Every row gives one point. Each table stands for the endless flat space through its points: a line for two points, a plane for three, and so on. The two share one point or none. Which?
(in the rows, 128 means zero)

First (2 x 4):
[[135 139 101 117]
 [129 145 113 123]]
Second (2 x 4):
[[126 142 104 125]
 [121 141  99 129]]
They share: [131 143 109 121]

First (3 x 8):
[[146 133 123 159 130 161 138 143]
 [136 121 143 148 137 164 125 134]
 [101 136 153 138 142 134 120 134]]
Second (3 x 8):
[[124 137 105 150 114 158 134 149]
 [122 130 121 148 123 152 131 144]
 [126 144 149 152 147 140 131 136]]
They share: [124 137 135 150 135 146 131 140]

First (2 x 11):
[[123 101 150 105 145 139 116  98 138 137 106]
 [123  95 151  99 147 135 116  94 139 135 105]]
Second (3 x 11):
[[111 122 145 129 153 147 122  88 133 150 105]
 [135 104 151 105 129 147 110 124 139 132 111]
 [122 114 143 128 148 144 119  95 128 148 111]]
They share: [123 113 148 117 141 147 116 106 136 141 108]

First (3 x 14):
[[ 87 121 120 118 127  98 129 169 185 168 163 178 118 166]
 [112 166  95 103 137 118  99 114 130 133 138 113 158 126]
 [ 94 138 115 101 125  98 113 144 166 147 158 153 130 152]]
Second (2 x 14):
[[108 130 114 109 121 107  96 133 158 159 157 139 133 124]
 [ 96 166  96 109 145 113 126 139 146 135 139 139 151 160]]
They share: [102 148 105 109 133 110 111 136 152 147 148 139 142 142]

First (3 x 18):
[[140 163 151 109 110 114 143 141 100 128 120 133 123 160 150 150  90 127]
 [163 153 134 142  94 112 152 127 104 139 105  98 134 158 145 145 120 123]
 [144 150 159 112 113 117 140 134 108 136 125 133 124 149 154 147  94 119]]
Second (2 x 18):
[[142 154 142 118 107 113 146 131  99 142 114 132 124 146 142 148 103 118]
 [154 138 162 110 115 105 134 119 119 134 126 108 144 154 158 136  99 142]]
They share: no point

First (3 x 24):
[[106 147  98 156 123 104 154  92 136 147  82 143 105 119 163 129 159 152
  109 157 145 128  79  81]
 [110 143 108 152 133 110 145 107 133 140  96 151 117 126 154 144 154 145
  109 146 143 143  95  97]
 [114 151 106 136 137 104 133 107 151 148 110 171 123 130 136 156 170 135
  109 156 123 155  93  95]]
Second (3 x 24):
[[ 92 161  93 154 143 115 157 125 116 142 107 133 134 138 153 140 144 144
  107 137 143 153 112 110]
 [118 136 112 179 109 109 153 129 140 116  85 153 115 130 136 146 130 127
   94 173 166 184  97 129]
 [100 154  97 167 127 112 159 129 125 131  97 138 127 136 145 140 136 136
  100 155 154 169 106 120]]
They share: [112 139 115 152 139 115 141 117 128 134 103 153 124 130 151 152 148 142
 109 137 145 151 106 108]

First (3 x 24):
[[147 161 114 149 121 147 140 120 148 127 126 123 121 104 137 118 151 117
  123 147  81 129 127 148]
 [155 109 114 157  85 111 168 160 148  95  90 127 133 108 125  94 147 101
  119 147 125 105 135 124]
 [148 115 112 155  91 116 162 154 152 101  95 124 134 108 121  95 141 102
  125 150 119 104 133 130]]
Second (3 x 24):
[[148 136 109 143 112 127 157 120 144  96 108 130 120 108 121 123 138  87
  113 159 119 129 126 128]
 [168 112 129 161  91 147 176 148 162 101  91 115 115  99 104 110 154 120
  107 137  94 110 116 123]
 [168 112 129 159  96 147 181 144 164  96  92 118 112  96  97 115 150 115
  105 139  99 113 114 116]]
They share: no point

First (2 x 24):
[[110 155  99 136 127 121 121 120  99 107 150 144 126 132 149 163 123 132
  117 133 157 120 111  96]
 [130 130 124 146 107 101 111  95 114 117 135 154 111 122 139 138 128 112
   92 158 142 135 131 111]]
Second (2 x 24):
[[118 137 104 140 114  99 106 105 109 117 147 142 117 124 140 147 124 126
  107 141 146 133 111 107]
 [112 130  97 137 116  95 103 102 108 121 152 135 113 126 135 145 118 131
  107 136 140 134 104 106]]
They share: no point

First (3 x 24):
[[111 130 147 109 156 116  84 145 127 100 128  87 115  94 141 150 136 107
  130 164 159 122 112 137]
 [124 148 139 117 145 117 104 143 137 125 133 100 135 114 148 137 139 121
  149 150 153 120 129 128]
 [108 160 159 109 141  89 108 163 121 109 137 108 139 118 120 129 139 125
  133 158 153 104 145 128]]
Second (2 x 24):
[[113 166 131 122 134 109 127 150 126 111 132  89 119 125 143 151 145 105
  162 175 162  94 119 146]
 [114 162 137 119 137 107 120 151 127 113 133  94 125 122 140 145 143 111
  155 168 159 100 125 140]]
They share: [116 154 149 113 143 103 106 153 129 117 135 104 137 116 134 133 139 123
 141 154 153 112 137 128]

First (2 x 24):
[[134 118 115 143 138 151 109 102 129 138 112 122 152 111 130 151 136 123
  121 122 107 154 106 155]
 [134 124 113 141 142 157 109  96 139 128 102 126 160 103 118 161 150 125
  127 112 113 164 112 169]]
Second (3 x 24):
[[158 103 133 139 132 167 114 125 134 133 108 134 122 100 131 143 140 129
  107 114  85 158  79 148]
 [164 101 138 139 132 173 108 130 134 130 104 136 116  95 130 136 139 128
  100 109  82 164  75 150]
 [141 105 114 136 130 149 144 111 141 143 122 132 142 120 131 174 148 136
  135 131  92 135  90 141]]
They share: no point

First (3 x 24):
[[132 121 116 104 125 124 116 128  84 123 143 125  99 152 171  99 128 117
  129 124  85  95 131  96]
 [112 104 118 122 159 135 137 107 116 116 116 156 132 139 136 120 115 157
  106 108 122 111 131 117]
 [157 126  86  84 140 109 101 143 104 103 123 135 129 122 171 109 123 142
  149 114 105 130 131 106]]
Second (2 x 24):
[[126 129 118 119 135 121 110 107  97 127 130 165 135 149 176 126 115 147
  124 119 122  97 120 109]
 [123 122 116 119 137 124 116 111  99 123 129 158 129 147 169 123 118 144
  123 119 116 101 122 110]]
They share: no point

First (3 x 24):
[[103 140 128 122 121 136 156 139 110 114 137 136 136 110 121 127 164 137
  139 113 115 129 114 155]
 [ 99 149 121 122 105 129 164 151 113 114 132 135 146 115 115 120 180 134
  122 112 108 124 119 154]
 [123 161 149 122 129 141 156 135 133 130 120 115 130 103 107 140 164 146
  150 108 120 152 107 134]]
Second (3 x 24):
[[115 135 144 119 125 128 149 149 118 129 149 147 144 105 114 130 144 146
  139 104 123 126 119 152]
 [102 126 124 114 130 144 164 142  95 116 138 134 127  94 127 138 148 143
  145 120 112 129 103 151]
 [ 82 137 105 122 139 149 140 109  91  96 108  97 110 115 130 132 162 107
  183 108 133 165  98 139]]
They share: no point

First (4 x 24):
[[152 107 123 117 126  71 113 152 112 132 143 160 117 126 105 148 112  88
  115 124 119 144 113 116]
 [152 123 119 119 118  63 103 135 107 140 148 156 132 134 100 155 110  74
  122 138 122 133 105 116]
 [129 139  87 148  99 123  92 128 124 178 126 147 145 122 115 146 131  99
  129 150 149 101 113 137]
 [132 139  95 143  98 103  95 125 121 172 130 152 146 126 114 153 126  90
  128 150 144 107 105 128]]
Second (3 x 24):
[[120 109  90 148 131 129  78 153 107 138 150 130 137 117 126 133 124 129
  138 127 163 131 144 150]
 [147 115 106 125 116 110 113 146 126 150 127 161 122 127 107 140 134  99
  105 124 130 119 110 120]
 [153 112 110 120 110 106 118 148 130 156 122 165 122 125 100 141 132  96
   99 124 124 119 106 117]]
They share: no point

First (3 x 24):
[[166 137 140 104 152 135 131 131 128 107 126 141 112 109 137 154 154 146
  131 163 139 109 111 160]
 [142 181 164 104 148  99 119 131 108 111 114 177 132 109 137 138 142 150
  135 135 143 125 119 120]
 [168 151 154  96 150 127 139 139 126 103 134 153 112  99 125 144 160 140
  125 161 129 123 121 154]]
Second (2 x 24):
[[159 149 148 114 149 123 119 133 120 113 118 148 119 112 137 144 150 148
  141 143 147 103 113 149]
 [141 158 139  96 155 117 125 115 117 107 112 163 128 118 155 165 135 157
  126 164 144 124 104 131]]
They share: [153 152 145 108 151 121 121 127 119 111 116 153 122 114 143 151 145 151
 136 150 146 110 110 143]

First (3 x 24):
[[178 131 132 131 115  91 136 111 101 123 163 120  93 159 150 122 146 137
  103 172 136 111 118 134]
 [158 134 151 125 117 103 146 131 125 119 156 138  98 145 129 136 133 131
  110 156 129 120 124 120]
 [160 126 140 120 114 106 131 122 124 132 156 139 101 145 122 115 135 133
  110 159 143 110 129 127]]
Second (3 x 24):
[[139  96 141 129 135  85 123 110 129  99 168 130 101 135 110 147 111 134
  113 148 139 102 117 124]
 [170 141 146 143 107 118 145 139 144 141 135 164 127 167 102 101 129 122
  129 162 139  90 148 103]
 [149 121 166  94 105 115 118 125 104 119 163 145  86 130 130 112 141 139
   98 163 139 132 127 139]]
They share: no point

First (3 x 24):
[[138 122 126 140 134 133  86 138 102 107 152 157 107 146 110 153 115 105
  112 133 135 128 117 129]
 [141 124 122 146 129 128  80 141 102 103 149 157 109 142 105 157 108 105
  109 135 130 126 119 127]
 [120 106 137 146 132 128  95 141 117 115 137 148 109 139 102 145  90 123
  115 144 136 120 107 112]]
Second (2 x 24):
[[112  95 139 130 145 136 100 144 112 128 140 157 100 159 113 148 126 118
  133 131 147 128  97 110]
 [115 113 151 121 154 139 106 123 115 125 146 154 109 153 116 130 114 115
  115 134 141 125 100 125]]
They share: no point

First (2 x 24):
[[130 140 128 114 134 132 125 118  96 123 141 138 137 114 129 114 137 135
  125 148 112 159 106 103]
 [142 124 120  94 150 128 105 102 124 111 137 158 121 130 109 110 137 151
  129 156 132 135 114 111]]
Second (2 x 24):
[[133 136 126 105 139 135 116 118  94 121 148 138 134 115 126 111 137 139
  127 145 116 153 109 103]
 [135 148 130  97 145 141 112 122  82 135 160 130 140 111 128 113 137 143
  125 143 108 155 117 107]]
They share: no point

First (3 x 24):
[[132 132 107 103 135 105 110 105  98 162  98 133 164 112 131 126 158 136
   98  98 118 109 152 137]
 [118 125 105 117 153 130 130 110 125 152 108 157 143 114 133 123 154 137
  103 113 111 115 139 154]
 [116 124  99 119 159 141 146 105 142 142 118 173 132 120 131 118 150 144
  114 114 110 117 132 165]]
Second (3 x 24):
[[137 140 116  95 122 104 121  94 109 124 119 128 171 132 146 127 164 153
  127 120  90 124 149 157]
 [114 124  91 121 161 135 132 111 130 166 102 165 136 108 123 122 150 130
   96  94 126 105 134 151]
 [115 138  87 114 146 127 128 104 133 145 109 145 152 120 133 132 160 131
  113  92 108 107 128 163]]
They share: [124 128 103 111 147 123 128 105 120 152 108 153 148 116 131 122 154 140
 106 106 114 113 142 151]

First (2 x 24):
[[118 116 148 142 153 127 130 106 115 110 131 102 142 144 120 145 122 130
  147  96 102 136  99 134]
 [127 107 148 151 132 145 130 115  97 101 140 111 124 132 126 127 110 112
  147 108 102 127 108 125]]
Second (2 x 24):
[[113 133 142 155 144 120 151 109 102 122 134 126 117 129 144 141  92  98
  125  98  90 132 118 145]
 [138  98 152 145 144 145 116 114  97  87 139  96 132 139 119 136 122 128
  155 108 110 127  88 110]]
They share: no point

First (4 x 24):
[[138 141 162  98 122 118 125 122  96 139 129 173 144 106 130 124 111 136
  103 109  99 139 131 105]
 [145 131 151  94 128 125 139 130 104 126 123 172 133 120 136 120 130 156
  115 102 109 153 143 103]
 [138 132 158  97 131 129 137 121 102 129 119 181 146 116 139 127 128 155
  107  98 106 153 132 108]
 [168 138 133  93 104  98 137 159 114 125 145 129  85 120 121 100 118 141
  135 129 116 146 181  90]]
Second (4 x 24):
[[179 111 139 102 102 108 121 124 125 117 121 122 112 108 116 111 135 112
  115 120 118 146 159 135]
 [147 174 189 128 122 106 176 129  84 127 138 157 111 104 136 146 132 120
  114 166 103 159 173 109]
 [155 122 133 100 102 114 112 133 136 131 130 141 115 112 132 114 108 140
  106  98 119 155 145 113]
 [133 164 167 116 112 104 150 137 108 139 140 163 119 104 142 136 102 150
  110 130 107 157 155  97]]
They share: [149 142 153 109 107 106 135 133 118 132 133 148 117 106 133 125 111 139
 111 121 112 153 154 110]

First (3 x 24):
[[129 179 128 105 141 124 141 136 112 129 129 131 122 106  89  80 156 103
  115 141 134 121 131 175]
 [110 144 107  96  91 130 115 121 113 130 136 138 151 117 121 126 118 138
  132 153 123 125 153 127]
 [114 154 143 115 116 134 131 136 147 164 124 101 137 141 109 115 126 128
  135 136 124 111 151 145]]
Second (2 x 24):
[[114 154 116  97 107 130 117 126 117 134 134 123 139 125 108 112 124 123
  136 148 131 116 155 145]
 [114 156 113  92 109 130 111 125 113 130 136 118 135 129 103 108 122 116
  142 149 137 111 161 151]]
They share: [114 152 119 102 105 130 123 127 121 138 132 128 143 121 113 116 126 130
 130 147 125 121 149 139]

First (2 x 24):
[[124 117 115 130 129 112 146 141 126 155 113 123 123 135 147 123 162 145
  114 107 108 112 116 124]
 [123 122 111 127 134 116 148 137 130 161 106 123 118 128 146 127 168 144
  108 107 104 114 118 121]]
Second (3 x 24):
[[126 100 119 133 125 109 134 137 110 142 117 115 121 165 134 115 140 150
  126 106 121 101 106 125]
 [128 121  94 138 123 109 105 156 114 165 124 119 130 157 143 130 143 125
  110 124 122 119  93 129]
 [127 108 109 135 125 109 122 143 111 151 119 115 123 164 135 120 139 140
  119 114 122 108 100 125]]
They share: no point

First (4 x 24):
[[115 108 117 151 139 132 126 109 149 140 124 105 106 123 128 131 125 156
  131 150 113 123 122 118]
 [128 103  92 165 142 130 138  93 170 131 130 125 122 124 144 131 106 162
  147 167 116 138 138  96]
 [168 123 111 120 118 134 148  90 163  95 141 122 121 164 127 156 134 145
  126 162 141 141 172  95]
 [115 112 131 131 123 132 122 117 141 136 120  89  92 131 112 141 143 154
  109 144 121 123 122 122]]
Second (5 x 24):
[[121 136 119 104 107 134 138 132 119 129 164 110 145 125 116 154 141 140
  134 168 127  92 131 123]
 [149 101 155 132 155 134 129  83 162  98 108 121  76 164 124 111 176 105
   84 103 135 134 142 125]
 [158 120 116 138 126 125 151  78 156  89 101  97  88 190 130 134 156 127
  109 123 128 133 143 131]
 [138 128 122 157 127 113 158  78 142  85 107 114  85 186 138 111 171 102
   93 105 129 123 122 154]
 [129 116 145 107 120 114 109 108 137 113 138 131 106 129 104 111 176  95
  114 118 140 114 142 130]]
They share: no point

First (3 x 24):
[[113 127 125 102 118 123 126 102 144 159 139  88 146 140 104 146  85 103
  148 102 117 146 140 106]
 [103 125 115 100 116 133 124 110 146 149 131 100 144 152 102 150  99 101
  152 112 131 142 146 110]
 [118 122 121 115 110 127 121 113 167 134 131 109 159 134 120 138  90 110
  134 106 116 130 131 122]]
Second (4 x 24):
[[ 86 121 118  92 133 125 131 130 173 136 141  96 161 156  99 165 110  99
  160 110 146 110 158 134]
 [125 112  90 112  99 157  99  96 145 144 111 119 145 147 126 132  77 116
  136 122 123 167 142  94]
 [ 99 104 111  94 138 138 111 128 173 148 124  99 165 160 101 140  92 114
  159 121 129 122 169 137]
 [111 101 104  96 125 146 100 118 157 141 112 113 158 157 107 131  86 128
  138 115 118 143 162 115]]
They share: no point

First (6 x 24):
[[150 108 102 121  81 128 108 119 155 115  96  81 108  80 124 157 112 115
  152 134  79 107 117 109]
 [166 123  97 109  80 109 122 110 135 126  79  71 129 104 130 191  90 134
  145 147  57 125 101 119]
 [145 144 115 137 100 110 137 117 108 138 114 123  99 120 112 124 125 120
  172 156 104  84 111 143]
 [142 143 106 120  82  91 127 109 110 135 109  98  88 109 120 142 122 139
  160 152  92  93 108 135]
 [135 154 122 146 124 114  96 136 111 159 144 132 106 149 108  81 141 131
  139 151 133 114 106 131]
 [126 159 107 141 115 111 119 140 125 157 112 139 106 135  93  94 111 128
  157 174 116  85 142 117]]
Second (6 x 24):
[[135 119 109 141 106 145  95 123 136 132 113  90 107 126  98 138 102  94
  158 148 112 117 107  97]
 [123 116 120 159 115 165  98 140 148 146 100 105 119 114 106 115  99 116
  138 156  64  91 124 125]
 [172 131  95 142  94 105 122 116 133 138 106 109 113 137 119 143 134  94
  153 147 128 115 105  80]
 [134 128 100 126 125 141  75 127 135 136 129 112 115 111 107 120  93  94
  157 147 116 109 104 116]
 [138 140  99 128  73 125 111 151 161 119 111 111  97  97  78 133 131 125
  148 120 112 112 128  96]
 [116 125 116 142 120 163  86 152 155 141 114 116 119  92  98 104  96 126
  136 146  68  89 129 137]]
They share: no point

First (4 x 24):
[[108 124 107 120  99 133 102 108  89 102 123 143 120 154 136 147 158 150
   94 141 141 150 163 115]
 [126 125 124 124 133 122 109 122  90  99 107 113 124 142 119 114 159 157
   81 154 108 131 164  79]
 [130 141 108 120  97 142 113 130  86  91 103 149 132 134 131 134 159 177
  105 146 128 135 164 111]
 [132 119 129  98 110 102 112 115 114 109  98 143 119 146 107 127 138 149
  110 127 121 147 143  98]]
Second (3 x 24):
[[135 104 138 111 105 114  95  93 111 117 113 140  98 138 123 131 123 151
   96 124 133 153 135  86]
 [125 110 146  89  89  98 111  97  99 111  93 152  94 136 107 153 131 151
   84 134 123 137 125  88]
 [104 125 122  92 107 104 123 121  99  96  99 152 124 163  95 150 161 139
   96 137 120 149 152 109]]
They share: no point

First (2 x 24):
[[ 98 151 133 103 129 108 132 148 119 128 130  96 144 139 108 131 113 118
  118 132 128 122 134 148]
 [ 93 151 134 101 123 110 137 152 115 125 133  92 149 135 102 133 111 112
  117 138 127 118 136 146]]
Second (3 x 24):
[[126 163 125  92 159  92 122 119 109 119 103 113 131 159 132 145 114 124
  105 111 118 121 124 167]
 [114 145 107  71 156  77 101 134 118 128  88 125 128 150 126 133  96 139
   87 129 121 118 136 173]
 [ 94 135 121  98 133  98 108 157 139 145 121 109 133 137 112 113 106 142
  113 135 136 131 140 151]]
They share: [108 151 131 107 141 104 122 140 127 134 124 104 134 147 120 127 117 130
 120 120 130 130 130 152]

First (3 x 24):
[[127 123 121 145 134 105 126 156 130 140  99 145 115 132 124 106 101 149
  121 134 112 157 101 114]
 [139 117 129 135 144  97 126 164 130 132  89 135 103 132 122 102 109 161
  117 148 110 169  93 108]
 [ 89 135  93 157 120 115 130 138 134 152 105 177 149 120 114 110  73 137
  139 106 114 145 119 126]]
Second (2 x 24):
[[137 138 135 172 138 112 139 153 116 155  96 129 131 132 111 122  82 128
  127 124 129 139  92 117]
 [134 134 131 166 134 112 134 153 120 152 101 134 126 134 118 118  89 131
  124 125 124 141  96 117]]
They share: [128 126 123 154 126 112 124 153 128 146 111 144 116 138 132 110 103 137
 118 127 114 145 104 117]

First (4 x 24):
[[132 143 123 130 156 138 127 133 130 135 152 119 135 127 131 126 169 149
  117 157 108 143 144 111]
 [116 128 145 116 144 135 127 114 145 161 159 119 117 117 130 125 149 143
  119 155 102 125 170 115]
 [134 161 115 140 159 150 124 150 121 131 150 119 135 123 130 128 170 149
  107 167 117 146 140 103]
 [122 130 135 108 148 155 114 118 154 162 148  84 121  77 101  88 129 149
   97 142 112 142 157 102]]
Second (3 x 24):
[[140 136 143 108 167 149 117 135 139 166 150 128 121 115  98 120 156 139
  107 154 111 137 155  86]
 [121 149 131 126 174 135 100 148 114 151 125 110 147  95 118 110 158 139
   87 120 136 139 123 106]
 [130 134 119 123 132 156 139 112 159 136 170  92 117 110 124 107 146 160
  123 177  91 148 168 112]]
They share: [128 140 127 122 153 147 121 129 139 146 150 104 129 105 118 110 152 149
 107 152 111 143 149 106]

First (4 x 24):
[[139 121 116 144 100 127 120 129 159 126  85 100 108 116 121  96  96 104
  146 160 101 169 161 125]
 [131 113 111 152 125  94 116 169 145 156 132 137 154 102 134 114 107 131
  145 123 112 123 140 134]
 [140  99 110 173 125  90 103 140 145 148 120 133 147 110 142 112 109 141
  161 127 122 123 129 146]
 [129 120 111 140 110 120 121 149 156 140  99 108 121 111 119 105  96 111
  139 152  99 161 156 123]]
Second (4 x 24):
[[139 123 126 147 125 118 106 141 141 133 106 112 149 125 139 106 103  97
  154 144 106 159 151 136]
 [130 103 139 152 120 119 121 125 134 127 115 137 127  98 126 100  83 119
  131 170  97 149 134 128]
 [145 127 126 143 119 116 108 150 146 131 110 113 142 126 141 110 106 109
  160 136 106 146 151 138]
 [155 123 134 136  97 110 126 164 156 122 128 135 105 107 136 116 100 160
  159 132 100 101 139 137]]
They share: [140 119 117 149 110 109 119 148 151 138 111 122 133 108 131 102 104 116
 148 138 109 141 152 131]
